Each row of a before or after table is a point. The points were changed in one or more steps. Then noise was added and the rows were shuffled. The steps act on columns, c1 being the first. Name the steps. A step turns or swaps two columns, mirrors them in a line or flattens them onto one, adds a multiple of one to another, or multiplies or shifts one. Angles are multiples of 10 degrees, from the lower column toward the higher: turns from -170 to 170, lines from 10 to 170 but not 90. Use the fewest steps. Two steps may share a column if one is a turn and the other turns, adds or multiplies; they go together, in the order done. Otherwise the lowest column goes first.
In the rows, 128 means zero.

Before (9 x 2):
[[ 87 184]
 [125  78]
 [105 111]
 [109 142]
 [ 93 160]
 [ 96  86]
 [ 74 163]
 [165  96]
 [160 144]]
After (9 x 2):
[[107 115]
 [ 87 106]
 [158  85]
 [ 63 109]
 [134  98]
 [174 108]
 [ 77  88]
 [172 150]
 [124 162]]
Steps: turn c1 and c2 by 70 degrees

Before (13 x 4):
[[155 101  86 158]
 [173 125  83 172]
 [ 76  62 155 122]
 [122 149 128 116]
 [159 121  72 183]
 [158 178  70 120]
 [153 147  74  84]
 [139  86 142 148]
 [124 104 152 110]
 [156 147  78 137]
 [189 132  76 134]
 [172 131  90 134]
 [104 103 192 107]]
After (13 x 4):
[[106 178 181 176]
 [179  70 128 133]
 [112  99 167  92]
 [133 195 131 157]
 [149  56 103 105]
 [154  75 140  71]
 [135  72 132 101]
 [136 122 109 137]
 [145  92 140  89]
 [113 155 163 108]
 [137 162 143 139]
 [111  90 150  70]
 [ 92  78 153  72]]
Steps: mirror c1 and c4 in the line at 150 degrees; turn c2 and c3 by -110 degrees

Before (11 x 6):
[[ 94 104 123 140 112 160]
 [140 130  99 139 157 101]
 [116 125 140 108 181 126]
 [151 102 188 187 129 123]
 [164 119 169 179 145 134]
 [126 155 139 122 158  93]
 [169 142 111 106 159  96]
 [134 160 123 123 171 114]
 [120  83 166 158 128 126]
 [118 150  97 118 155  92]
 [172 127 164 145 117 119]]
After (11 x 6):
[[171 123  91 114 159  99]
 [161 145 206 166 144 134]
 [112 126  63 126 150  90]
 [133 132 114 139 166 114]
 [118 133 203 143 130 128]
 [148 147 249 171 131 121]
 [126 126 149 134 157  92]
 [174 136 202 141 118 117]
 [ 90 131 116 130 114 165]
 [139 130  70 138 157 101]
 [114 123 155 111 181 124]]
Steps: flatten c2 and c4 onto the line at 70 degrees; multiply c3 by 2

Before (8 x 9):
[[132  99 140  94  95 136 181 153 156]
 [133 108 185  95 129 179 165 151 181]
 [101  72 143  94 140 177 165 127 150]
 [185 131 144 177 136  81 150 101 116]
 [172 180  75 148 134  86 114 123 151]
 [179 126 118  88 129 163 188 119 164]
 [191 100 130 147 152 100 115 156  79]
 [128 200  81 112 184  67 158 150 137]]
After (8 x 9):
[[129 171  74 112 183 100 116 149  73]
 [131  68 121  94  96 105  75 151 144]
 [185 103 135 177 137 124 100 101  81]
 [179  94  97  88 129 105  74 121 172]
 [191  69 134 147 151 164 139 155  85]
 [133  78 169  95 130  93  71 151 195]
 [171 149  84 150 136  93 160 123  96]
 [100  43 128  97 140 125  89 127 184]]
Steps: shift c2 by -30; mirror c3 and c7 in the line at 170 degrees; turn c6 and c9 by 70 degrees

Before (13 x 11):
[[130 144 124 111 129  90  93 112 134 122 122]
 [135 138 118 154 124 121  78 128 132 160 145]
 [160 123 113 127 102 110 120 139 141 143 106]
 [162 143 103 154 131  89 138 128 152 122 155]
 [144  94 119 124 117 135 128 130 139 104 164]
 [163 133 107 145 135 125  84 109 112 140 107]
 [154 138 118 146 134 134 111 152 121 104 150]
 [  7 116 132 154 133  74 136 126 116 144 118]
 [151  40 143 164 131 109 105 142 134 149 111]
 [136 124 131 159 132 133 124 144 172  94 148]
 [143 126 141 120 139 106 124 142 127 140 138]
 [156 140 136 156  99 100 123 131 138 100 152]
 [155 144 139 154 125 133 136 112 146 118 149]]
After (13 x 11):
[[113  18 142 164 129 158 123 133 136 139 156]
 [ 99 104 110 131 101 143 109 135 142 130 157]
 [111 106 137 119 138 142 111 139 127 124 124]
 [120 117 118 154 121 175 137 110 133 155 113]
 [ 93 119 139 157  99 145 107 130 135  85 112]
 [ 96 126 137 152 125 115 123 116 145 101 120]
 [102  74 123 125 119 125 135 130 140  90 100]
 [100 118 117 148 134 149 143 144 120  90 116]
 [ 89 121 104 149 134 134  87 132 149 103 114]
 [127 122 125 110 129 171  99 102 136 121 136]
 [104 113 109 148 135 160 140  90 114 128 159]
 [114 106 129 157 133 135 136 143 173  85 114]
 [247  95 129 156 132 141  73 130 113 203  96]]
Steps: turn c1 and c11 by 160 degrees; add 0.5 times c1 to c10; shift c2 by -20; turn c7 and c8 by 20 degrees; turn c6 and c7 by 110 degrees

Before (9 x 14):
[[123 133  90 111 152 108 144  94 155 115 102  92 110 110]
 [ 98  99  77 113 105 139 120 153 157 145 116 151  96 104]
 [164 101 143  57 149 138 136 122 103 141 130 137 105  94]
 [ 75 155 101  99 123  92 134  81 160 132 177 110 107 188]
 [131  90 173  86 109 202  61 137 112 160 111 125 186  78]
 [195 159 175 167  55 165  99 105  83 140 206  89 147 126]
 [114 111 168 119  65 198 111 160  73 177 133  81 165 130]
 [124 129 187  72  93 126 114 123 144 140  99 121 116 127]
 [ 95 191  62 112 164 111 133 151 180  95 147 108  92 157]]
After (9 x 14):
[[ 76 140 103  97 124  91 145  85 199 130 173 111 107 102]
 [131  93 174  86 107 201  59 140  74 155 116 125 185 135]
 [ 98 145  63 112 168 111 157 151 182  95 145 109  92  60]
 [195 118 173 168  55 166 122 109 102 140 208  88 148 200]
 [ 96 122  78 112 105 140 111 154 121 147 113 152  95  74]
 [125 126 187  71  90 124 119 121 137 138 100 121 111 104]
 [163 123 144  56 152 131 122 121  81 141 130 135 108 155]
 [115 118 169 117  68 198 106 157  99 179 135  80 164 211]
 [124 134  89 112 153 106 142  93 127 115 103  89 111  82]]
Steps: flatten c2 and c7 onto the line at 60 degrees; multiply c9 by 1.6; turn c9 and c14 by -70 degrees

Before (9 x 18):
[[150 108  86 136 132 112 133 157 103 138 133 128 161 153 143 138 150 168]
 [141 161 141 131 104 145 103 121 164 128 122 105 137 130 142 116 104 151]
 [147 123 105 109 113  91 106 119 120 144 156 110 115 124 132 131 117 139]
 [131 101 108 115 148 153 129 144 115 139 172 140 122 160 126 115 171 134]
 [127 143 115 165 172 157 131  88 151  64 135 125  76  86  86 123 122 108]
 [134 133 147 130 113 121 109 110 112 143 123  92 119 154 114 137 116 145]
 [ 94 120 121 150 197 185 143 132 137 117 137 154  97 122 103 139 122  89]
 [114 121 156 111 115 121 104 104 135 115 126 107 154 142 128 139 110 132]
 [109 110 110 130 148 136 149 166  95 126 178 119 116 148 132 109 153 105]]
After (9 x 18):
[[136 115 112 119 141 152 112 107 118 136  37 141 125  83 114 127 168 114]
 [109 126 122 149 175 183  77  90 135 104  97 153  98 132 138 105 120  18]
 [ 93 137 118 166 150 159  88  50 150  87  65 124  77 165 124  83 121  68]
 [142 127 101 109  99  89 128  83 120 145  44 111 111 121 129 131 119 150]
 [132 140 143 131  94 147 142  80 165 133 149 104 135 129 115 145 102 175]
 [116 126 159 110 102 120 129  64 136 113 147 108 156 115 138 127 109 144]
 [140 120  88 135 134 108 125 119 105 145 135 131 165 102 135 143 150 164]
 [119 119 107 132 157 136 117 123  95 119   7 118 117  90 107 134 155  87]
 [135 126 148 131 105 121 132  73 111 140 171  93 121 105 139 114 114 159]]
Steps: flatten c1 and c10 onto the line at 50 degrees; multiply c2 by 0.4; add -1 times c5 to c18; turn c5 and c7 by -60 degrees; shift c8 by -40; turn c11 and c14 by -160 degrees; multiply c11 by 3; swap c15 and c16

Before (14 x 20):
[[126  80 131 101  67 128 100 173 124  70 104  73 106 143 156  76 157 139
  146 162]
 [ 93 117  71 110 126 144 188 123 130 168  88 164  68 126 179 100 133 133
  142 157]
 [170 112 122 137 167  85 189 172 111 100 152 132 148 126 128 152  85 140
  109 172]
 [ 76  86 158 160  95 123 139 158 127 154 167  80  41 125 186  47 150 101
  180 176]
 [118  70 144 192 120 164 130 174 119  93  95  99 105 151 166 147 169 119
   76 127]
 [105 134 133 119  92  91 190 165 178 114 149 145 120 148  85 128  81 132
   98  92]
 [137  88  79 142  80 186 185  88 129 165 133 152  67 129 155 101  80 161
   97 142]
 [131  84 139 123  97 175 186 118 144 133 188 159 137 176 144 159  73  78
  105 121]
 [103 139 146 143 120 171 167 191 134 116 158  73 155 121 181 147 130 153
  122 179]
 [ 98 154  83 119  79  89 134 108 190  92 144 178  76 154 126  75 128 180
  149  82]
 [181 133  71 161 126 129 150 137 110 101 130 131 139 127 104 149  91  70
  140 134]
 [115 120 115 180 172 140 142 151 184 157 109 134 125 180 123 140 101 120
  181 145]
 [156 125  82 161 130 190 126 113 185 118 182  78 118 191  96  47 168 131
  130 184]
 [179 165 119 162 108 195 133 160 176 113 177  69  76 204 141 150 147  92
  148 145]]
After (14 x 20):
[[154 124  82  61 129 193 130 114 182 114 185 112 118 192 110  47 165 131
  185 185]
 [ 94 122  70 190 126 143 187 123 128 170  90 126  72 124 126  98 134 132
  190 157]
 [116  68 146 119 119 165 134 174 119  96  95  96 110 149  56 148 174 120
  128 131]
 [ 98 153  86 164  78  86 136 103 191  90 144 166  75 153 140  75 130 178
  196  79]
 [180 166 115  91 107 187 134 159 176 116 173  76  74 209  91 155 146  96
  196 146]
 [128  80 127 119  65 129  98 179 127  72 102  60 105 141 146  75 156 137
  197 162]
 [103 140 153 127 123 169 172 189 137 116 159  57 153 121  95 149 131 157
  173 176]
 [106 138 139 112  95  90 192 164 182 112 150 170 123 150 151 125  78 130
  148  95]
 [132  82 139 162 105 175 187 117 140 133 184 143 137 176 127 156  71  82
  152 119]
 [185 136  72 101 128 127 154 144 109 102 128 156 135 122 101 147  90  66
  193 134]
 [138  89  77 159  77 186 187  88 137 165 130 135  72 126 106 102  81 165
  146 141]
 [169 109 122 135 166  81 194 175 110 105 153 131 151 122 120 155  87 138
  161 170]
 [ 78  85 160 136  98 120 140 150 123 155 167  60  35 122  79  48 149 101
  235 175]
 [115 120 114 116 170 143 144 150 179 156 109 149 132 184  81 138 105 125
  230 145]]
Steps: turn c4 and c15 by -110 degrees; turn c4 and c12 by -40 degrees; shift c19 by 50
